Each wall is flat, endless, passes through zero and stands at right angles to its row. A trip goes straight from one point to another. Which walls does it cross, in order?
(in the rows, 100 means zero)

Walls:
(1): 80 57 61
(2): 129 159 104
(3): 71 128 99
(4): 62 84 126
(5): 111 43 94
(6): 113 35 33
(7): 115 76 143
(8): 121 98 42
Trips:
114 81 133 to 118 114 96 => 2, 4, 5, 8, 7
62 160 101 to 88 59 140 => 7, 2, 5, 3, 1
111 66 109 to 128 77 148 => 1, 6
117 69 152 to 5 108 56 => 1, 3, 7, 6, 5, 8
44 93 120 to 90 99 119 => 1

Walls:
(1): 70 99 69 69 111 117 102 82 82 126 102 79
(2): 130 82 146 50 83 88 170 92 107 95 93 102
(3): 83 109 67 145 126 192 100 43 104 67 88 109
(4): 142 105 97 109 95 117 84 102 55 55 141 114
Trips:
73 114 93 107 123 160 103 101 65 97 59 85 to 134 195 92 48 126 110 130 110 102 112 93 110 => 2, 4, 3
53 79 113 97 87 100 71 63 80 96 65 118 to 62 70 90 90 61 108 66 58 81 91 122 95 => 4
147 87 116 136 110 154 82 88 99 62 124 105 to 125 99 141 92 101 101 120 99 93 76 83 107 => 2, 3
50 97 97 102 156 76 77 84 111 174 70 110 to 85 86 104 114 96 124 120 105 61 30 85 72 => 3, 4, 2, 1
95 109 96 124 98 80 49 103 116 109 174 134 to 71 108 100 140 152 87 118 100 119 163 134 116 => 4, 1, 3
119 81 101 144 61 95 138 119 92 103 58 96 to 67 68 103 99 132 171 85 112 103 88 121 122 => 3, 4, 2, 1
91 126 87 84 119 86 77 90 79 47 109 108 to 64 81 88 98 141 116 66 64 77 105 113 125 => none

Walls:
(1): 111 75 128 88 149 87 106 167 95 112 118 106 92 123 101 130 58 104 106 72 102 118 84 83 95 90 109 28 114 143 125 154 153 104 57 96 78 86 79 147 93 77 122 54 101 56 77 125
(2): 135 111 113 115 106 116 109 59 116 59 79 113 139 83 53 128 104 93 104 125 111 95 136 83 97 118 103 146 79 125 91 113 47 87 128 90 93 145 90 61 121 128 92 78 102 109 120 128
(3): 94 50 122 143 133 85 152 151 100 118 142 47 78 148 82 44 89 145 69 131 116 133 125 130 109 109 115 102 117 108 160 125 93 118 94 100 85 43 104 119 103 133 148 22 88 25 118 96
(4): 85 81 137 38 39 127 88 86 112 85 60 82 93 112 85 67 49 153 76 85 90 96 87 112 58 106 30 98 84 78 82 61 114 53 116 135 44 143 106 130 157 109 105 113 96 106 114 81
(5): 115 135 104 143 69 135 110 69 116 143 40 85 135 107 90 85 115 122 57 86 49 125 29 49 120 85 102 77 98 103 106 77 115 73 140 74 121 149 65 128 152 37 120 156 183 83 96 95
(6): 97 95 85 101 85 121 22 177 19 118 122 73 119 63 110 75 133 112 138 111 75 79 96 103 49 127 101 162 85 65 102 109 123 43 124 80 49 54 83 101 80 125 94 61 83 116 89 80
(7): 118 88 68 33 79 54 66 71 88 130 85 92 35 101 67 103 64 148 107 146 53 115 72 61 90 93 156 80 61 88 53 44 77 58 132 87 118 143 116 86 81 122 33 80 90 52 126 100
Trips:
111 79 119 91 56 76 100 27 134 90 141 115 145 143 166 138 93 84 85 95 96 118 141 96 117 102 131 105 106 115 114 67 84 92 131 86 127 128 60 105 98 65 130 77 126 123 82 95 to 158 119 112 88 45 62 120 113 137 87 48 86 124 139 71 84 158 113 95 26 185 87 52 118 68 34 57 141 100 117 75 61 86 133 110 104 117 148 38 109 64 55 90 55 115 97 85 75 => 4
78 122 123 63 84 98 136 90 87 125 156 79 133 115 118 108 154 128 76 89 92 159 92 118 127 92 130 125 68 100 131 113 106 59 39 53 107 155 83 115 87 109 137 121 77 97 159 107 to 168 101 127 133 65 104 132 131 106 133 68 34 83 158 60 114 89 81 139 141 103 72 100 140 116 105 147 92 146 81 150 76 75 131 96 114 132 69 87 86 100 100 148 109 140 146 70 73 => 1
138 47 97 72 92 130 126 117 72 139 114 91 160 91 64 89 112 82 98 44 75 78 115 65 99 84 111 117 143 167 116 146 114 124 98 119 86 118 106 88 73 87 41 62 139 89 174 123 to 149 123 127 121 77 103 140 10 64 153 83 86 115 126 92 113 50 109 107 86 52 145 117 115 62 84 103 99 72 43 58 139 144 91 124 55 122 49 105 108 141 138 105 102 73 78 86 121 => 7, 4, 6, 1
74 84 62 134 117 123 126 102 64 74 124 51 114 131 146 100 118 91 81 195 115 89 96 97 114 128 122 123 119 133 103 80 47 62 68 78 73 117 107 84 125 138 74 104 127 119 36 116 to 87 90 122 156 26 92 49 133 154 148 171 119 125 81 116 74 44 123 96 45 131 116 94 108 93 93 104 38 83 101 149 122 66 104 39 119 75 74 155 128 104 160 53 125 149 73 98 71 => 2, 1, 4, 6
130 99 116 91 156 104 83 127 98 163 114 85 77 24 100 135 72 117 123 85 150 112 117 73 116 60 97 144 73 123 75 143 112 86 95 95 104 102 90 87 90 48 77 120 86 85 82 111 to 82 76 84 127 126 89 49 69 110 94 126 85 40 154 88 128 56 62 61 73 94 111 138 89 122 99 107 101 122 112 112 152 111 96 106 136 108 116 87 130 107 75 129 101 89 96 55 99 => 2, 7, 6, 3
88 117 130 52 95 83 51 131 123 96 74 73 115 59 47 89 141 124 114 76 114 125 76 64 49 103 63 123 108 59 138 129 97 63 87 104 160 69 95 111 94 142 112 97 67 54 66 128 to 43 106 68 140 49 112 106 70 98 93 120 38 145 145 56 71 57 98 87 87 116 74 59 66 110 72 86 53 112 132 102 144 124 99 97 138 127 68 167 71 104 113 129 77 95 92 142 87 => 7, 5, 6

Walls:
(1): 98 5 45 85 92 88 132 125 106 112 93 94 100 70 123 129 114 124 91 74 141 66 85 83 92 103 86 86 103 101 127 110 110 96 101 65 114 116 85 108 92 78 132 93 93 93 97 156
(2): 112 83 113 97 118 138 97 155 84 105 95 50 105 84 74 109 107 91 124 93 109 91 136 112 91 103 94 106 125 97 64 120 67 75 125 113 45 81 113 111 82 113 115 99 111 108 123 108
(3): 57 125 147 98 81 53 128 39 68 92 74 101 99 82 75 122 105 104 87 72 104 86 111 95 80 90 105 46 118 120 106 61 116 55 54 50 101 97 88 123 133 67 122 83 112 93 108 113
(4): 89 121 114 53 70 70 121 125 82 63 53 119 52 116 132 44 98 134 123 79 89 69 88 70 89 105 75 103 85 47 99 118 93 118 109 82 92 107 59 105 119 94 106 120 115 154 106 90
Trips:
131 86 104 6 139 142 106 142 120 144 112 115 77 128 103 124 68 124 128 123 91 116 110 97 72 88 49 118 112 53 102 70 87 129 109 99 102 85 118 93 104 72 71 68 144 94 20 157 to 53 80 90 77 76 129 127 77 103 120 91 81 103 146 92 73 78 125 120 118 121 94 108 88 102 82 122 133 138 142 98 70 66 66 84 78 70 57 101 110 98 122 88 98 91 73 40 116 => 4, 3
114 93 90 92 124 95 127 110 67 110 99 150 62 116 44 95 70 105 75 65 101 181 161 83 76 100 148 91 152 107 151 82 62 97 136 148 122 120 97 99 89 133 172 101 100 78 90 133 to 78 122 135 91 126 111 123 84 93 95 108 89 56 85 99 119 135 104 103 69 43 130 115 127 104 166 81 69 144 34 130 120 143 106 110 121 46 100 85 106 154 98 113 82 121 127 103 32 => 1, 4
108 64 63 92 114 90 88 112 94 84 28 87 113 127 116 54 87 55 106 77 99 83 102 95 125 86 34 165 97 113 128 90 79 104 91 46 97 101 64 125 59 140 110 108 104 104 132 73 to 96 102 70 103 146 73 91 89 63 116 77 91 57 93 55 39 101 79 96 93 109 84 81 28 87 145 68 114 117 155 101 119 103 124 112 98 110 59 85 126 71 88 110 125 60 80 44 90 => 2
114 88 105 126 115 127 154 85 126 105 148 100 96 107 92 88 70 116 114 122 96 78 40 131 117 77 122 111 62 101 99 39 46 106 103 141 79 49 147 118 107 56 120 71 81 121 84 101 to 108 94 109 109 144 81 93 68 102 92 131 71 112 79 47 68 112 151 55 117 129 148 87 115 106 84 106 125 82 107 70 87 146 189 92 88 72 57 180 45 135 104 118 106 97 88 115 90 => 2
92 60 55 72 67 122 101 98 123 80 125 88 66 72 132 129 131 113 119 125 123 113 94 124 91 96 104 101 84 133 121 146 110 164 89 111 129 68 125 125 76 106 181 115 83 124 88 76 to 103 61 126 132 96 50 98 107 68 64 95 68 97 82 100 68 107 98 83 135 119 95 79 155 104 114 98 76 85 137 42 83 131 112 132 121 113 165 104 131 102 106 77 73 120 55 132 102 => 2, 3
52 157 59 131 68 98 96 126 106 95 56 154 101 107 94 71 73 82 107 166 128 127 94 95 68 63 97 186 117 91 91 113 103 97 120 74 120 112 101 87 106 115 131 97 117 104 20 138 to 105 101 104 96 139 145 50 88 108 102 124 81 102 108 58 68 110 121 172 52 147 103 74 133 100 82 65 70 93 117 145 140 111 93 96 69 75 67 122 115 129 101 111 128 94 128 50 105 => 2, 1, 4

Walls:
(1): 99 108 83 109 103 71 91 103 84 124 103 112 71 129 124 67 138 109 116 123 94 103 89 123 48 89 174 88 102 94 106 86 77 119 106 122 119 106 95 38 143 120 91 154 117 95 91 114
(2): 106 100 41 118 125 101 85 113 95 72 141 134 98 141 116 72 126 58 125 71 89 50 127 78 91 109 58 112 138 163 134 29 87 43 95 66 130 103 103 112 5 59 58 146 100 90 78 96
(3): 47 113 103 83 23 90 183 93 123 34 96 101 61 40 131 134 69 129 80 132 97 84 85 132 102 101 100 131 75 64 80 59 130 147 94 92 81 63 163 86 93 112 119 83 86 125 67 139
(4): 99 133 91 72 75 125 99 183 110 80 146 106 91 76 110 125 113 103 153 79 108 68 52 70 109 111 39 89 103 126 69 117 106 93 42 103 22 67 90 77 152 123 111 77 115 86 120 90
(5): 81 104 93 124 115 111 96 106 74 56 116 85 139 113 137 106 66 153 100 110 103 89 121 87 100 108 123 139 106 103 100 112 60 102 147 118 148 90 91 50 78 159 102 124 76 91 101 99
(6): 51 60 110 107 126 92 99 112 85 123 148 129 60 116 135 91 94 91 115 102 114 84 107 102 99 89 70 74 89 108 138 41 58 30 159 152 70 105 117 104 131 44 85 89 84 68 92 74
(7): 83 112 125 42 103 118 76 70 117 195 66 69 87 51 103 62 83 79 127 79 102 135 49 74 132 49 82 155 85 97 93 115 156 57 69 109 122 94 72 97 115 137 135 89 113 55 121 106
(8): 78 69 113 117 131 121 115 73 94 70 129 86 132 114 94 149 58 105 108 101 69 64 112 52 110 60 91 91 100 115 103 140 69 128 77 89 88 123 129 96 111 107 91 122 144 56 113 128
Trips:
132 115 97 101 45 100 66 122 89 91 110 53 112 101 67 105 84 135 112 78 111 91 115 36 141 105 97 82 94 148 87 93 113 121 99 119 151 84 98 126 62 86 87 67 96 46 116 120 to 122 102 100 101 121 107 117 147 110 115 50 75 46 74 72 93 98 147 126 117 60 85 111 118 81 104 64 89 139 68 124 100 64 143 159 64 87 92 117 102 158 110 111 90 91 98 97 70 => 2, 7, 3, 8, 6, 1, 5
154 151 54 122 154 88 81 123 81 141 109 40 112 121 107 185 115 139 110 114 122 145 121 82 80 76 112 116 68 93 50 84 83 89 97 86 134 97 137 75 102 111 101 144 55 154 99 121 to 132 171 80 107 93 114 70 70 109 62 126 96 80 74 117 64 109 99 84 64 92 75 136 82 61 103 123 153 136 94 67 107 52 73 153 60 163 72 112 112 115 119 145 77 62 123 69 84 => 2, 3
92 123 114 138 103 147 84 66 41 130 164 88 96 153 120 141 128 87 113 93 136 79 71 94 111 143 111 101 89 120 139 96 162 125 38 87 122 95 102 99 104 80 158 112 107 105 159 157 to 63 104 106 59 81 105 85 46 119 99 118 76 109 122 132 118 125 149 90 107 129 107 103 106 77 99 91 95 127 109 26 60 86 79 138 46 53 95 124 77 76 151 88 136 70 97 26 93 => 5, 3, 7, 8, 6, 4
94 132 83 69 85 101 100 138 125 96 80 91 125 129 117 89 176 87 113 119 94 96 74 69 143 118 82 119 149 97 130 89 108 64 73 85 47 72 85 77 134 62 91 140 79 101 60 80 to 117 84 54 97 63 38 143 129 94 110 143 114 50 50 100 133 75 72 77 71 80 86 100 70 71 99 117 117 104 56 114 106 84 92 102 110 130 102 79 85 102 69 137 124 96 129 67 146 => 3, 7, 4
118 95 136 56 55 110 127 105 54 82 65 103 106 133 83 41 74 129 80 10 108 74 88 123 124 85 122 115 40 155 63 115 162 101 103 92 49 115 78 55 110 110 117 79 93 133 111 52 to 69 112 126 126 106 106 112 81 93 116 54 106 118 123 73 90 127 137 140 100 96 40 110 57 19 96 138 58 53 97 125 104 146 105 48 89 96 125 85 106 83 72 90 74 91 98 91 113 => 3, 1, 8, 4, 7, 2
167 128 94 83 150 149 33 136 70 87 51 67 110 89 72 58 107 78 94 36 111 50 102 139 65 111 134 82 62 145 104 104 172 88 105 141 138 133 82 62 139 91 136 57 102 79 83 100 to 48 73 131 134 72 106 118 108 119 47 28 79 150 91 76 100 71 73 88 86 124 163 96 109 52 79 144 86 83 84 135 79 61 105 103 88 108 116 84 104 130 107 73 78 132 61 63 168 => 4, 5, 8, 3, 7
97 126 127 98 76 83 129 110 80 114 132 113 76 130 86 113 106 98 88 138 101 93 151 38 92 78 69 77 128 119 117 97 115 158 117 72 160 108 72 107 50 99 89 91 73 88 85 148 to 136 67 118 82 117 56 167 78 84 130 111 109 101 117 100 62 164 105 121 105 124 126 124 87 82 81 94 104 168 62 99 149 113 127 59 76 102 118 102 71 123 112 71 139 71 122 91 124 => 1, 3, 5, 2, 8

Walls:
(1): 81 54 123 130 129 187 46 118 52 90 76 132 106 135 75 102 56 169 121 83 95 75 92 107 62 121 111 151 114 121 88 103 118 117 89 84 113 74 115 81 120 106 130 126 109 107 135 45
(2): 112 101 124 94 87 162 97 124 87 53 70 94 85 67 119 99 74 50 103 45 35 49 81 92 89 113 163 102 107 86 77 82 41 126 117 66 91 83 153 110 97 116 111 83 132 127 130 78
(3): 130 96 127 29 95 129 65 90 105 114 91 48 117 86 170 123 141 96 86 57 77 128 93 141 113 124 99 73 84 111 149 55 60 72 132 60 132 130 93 81 135 104 59 62 93 110 132 127
(4): 64 131 102 114 106 98 112 77 118 95 132 133 78 138 66 100 43 101 157 81 92 82 32 80 8 110 106 129 155 58 89 100 140 97 82 121 47 116 116 72 96 59 83 68 112 98 103 86
(5): 109 144 169 125 130 102 129 97 130 95 87 105 108 89 67 61 99 144 109 134 78 141 121 119 66 85 100 111 47 74 127 105 67 142 88 129 99 89 90 144 94 112 77 126 111 81 135 70
(6): 75 140 107 27 123 52 70 90 27 89 157 106 26 80 130 94 84 109 107 65 55 110 36 98 76 118 124 42 64 87 141 73 121 139 91 156 109 104 113 120 136 105 108 12 101 47 84 104
Trips:
100 88 77 100 121 114 102 66 148 140 76 111 58 100 96 55 111 73 126 103 51 47 107 95 87 133 125 104 125 127 49 138 61 42 111 114 71 142 88 85 173 127 101 132 107 158 135 48 to 63 82 84 112 132 71 69 111 53 141 98 125 73 134 112 145 99 132 104 86 54 127 114 40 175 147 89 121 96 122 105 76 82 65 54 87 70 57 99 93 102 117 141 83 88 132 109 100 => 4, 6, 2
83 172 117 65 17 133 56 144 82 107 98 109 104 51 118 100 77 70 90 111 76 117 99 76 128 88 152 112 136 70 167 139 42 57 60 127 108 70 44 123 146 94 113 88 108 118 102 114 to 117 47 92 66 73 153 160 83 89 124 123 106 112 107 141 97 131 122 61 174 24 57 113 62 75 86 62 38 85 80 80 91 153 142 114 84 105 133 81 144 52 50 132 131 120 98 41 124 => 5, 3, 2, 6

Walls:
(1): 109 109 149 111 91 88 173 113 85 90 88 49 118 86 132 157 145 115 101 86 100 125 135 94 70 139 105 90 135 103 68 121 89 81 96 79 56 130 137 168 65 111 119 87 104 99 48 86
(2): 59 82 64 126 106 51 68 148 103 87 148 69 79 104 78 79 98 72 110 56 107 96 82 149 88 169 92 125 57 69 132 126 108 56 71 75 172 76 87 54 92 86 76 96 73 134 86 95
(3): 124 105 87 121 119 98 91 132 154 114 118 92 64 105 131 92 111 98 125 102 116 64 106 113 75 129 51 146 71 154 98 109 103 94 174 138 114 100 107 85 117 90 91 55 118 62 148 133
(4): 114 103 118 118 108 97 63 82 110 110 93 154 78 86 80 94 103 90 67 98 79 78 171 76 126 82 134 147 129 95 127 139 74 82 82 117 136 69 95 102 66 95 103 101 112 140 50 108
(5): 93 108 149 93 69 79 117 95 93 103 68 85 81 69 111 174 127 101 105 48 119 84 96 111 112 121 105 111 93 112 128 75 81 72 98 97 75 101 142 77 71 84 67 98 119 92 72 120
(6): 77 66 97 82 93 101 86 58 90 63 62 56 74 116 112 127 139 105 116 74 116 96 93 146 151 94 138 114 102 92 74 91 131 55 59 120 99 91 5 126 139 108 109 68 82 130 116 104
(7): 133 136 108 120 71 105 105 72 123 102 122 63 133 90 62 103 103 113 99 31 113 74 120 113 82 17 83 34 134 133 112 141 88 54 130 103 156 133 115 87 110 65 116 76 115 93 89 105
(8): 147 110 111 86 92 86 54 120 119 135 89 76 81 57 117 85 98 97 75 102 91 107 131 92 138 118 109 108 101 124 51 35 83 132 124 61 104 92 91 100 113 113 79 132 123 84 60 100
(9): 152 120 117 89 76 110 111 92 116 124 133 120 116 111 53 111 98 84 104 98 89 102 106 136 123 101 107 57 119 99 116 122 63 129 58 134 101 102 92 108 141 81 81 138 61 75 123 76
Trips:
78 98 102 89 89 106 114 65 103 119 113 153 107 120 87 133 99 73 101 79 39 93 141 81 94 123 75 39 119 91 100 123 90 92 76 109 130 64 125 114 78 129 105 59 96 69 53 141 to 70 78 95 94 102 109 80 117 90 120 85 66 100 120 147 72 105 53 64 71 124 133 117 119 89 52 134 64 148 89 73 129 71 78 84 84 54 101 68 78 91 81 98 97 124 112 71 76 => 6, 9, 8, 5
100 113 42 98 147 104 124 97 95 101 113 121 153 78 148 79 80 70 24 131 157 95 100 83 57 98 110 143 84 89 103 66 108 87 61 115 105 66 101 112 78 85 117 69 65 125 116 96 to 113 124 99 135 73 119 54 82 83 96 88 88 98 110 69 88 70 124 110 124 106 59 97 75 68 118 68 97 108 80 82 74 52 166 89 86 104 102 94 91 108 81 116 97 111 99 26 75 => 8, 2, 9, 7
83 62 66 61 150 79 83 126 71 73 160 102 51 98 120 149 72 128 94 125 105 108 141 105 102 144 77 136 106 115 168 127 97 124 77 114 99 55 138 99 74 63 127 94 97 131 100 113 to 100 102 104 106 98 108 126 117 120 71 103 133 84 105 109 70 56 124 114 136 103 104 60 106 94 94 84 62 137 136 83 93 115 119 70 107 55 83 105 127 134 81 100 139 107 114 111 84 => 5, 9, 4, 2, 3
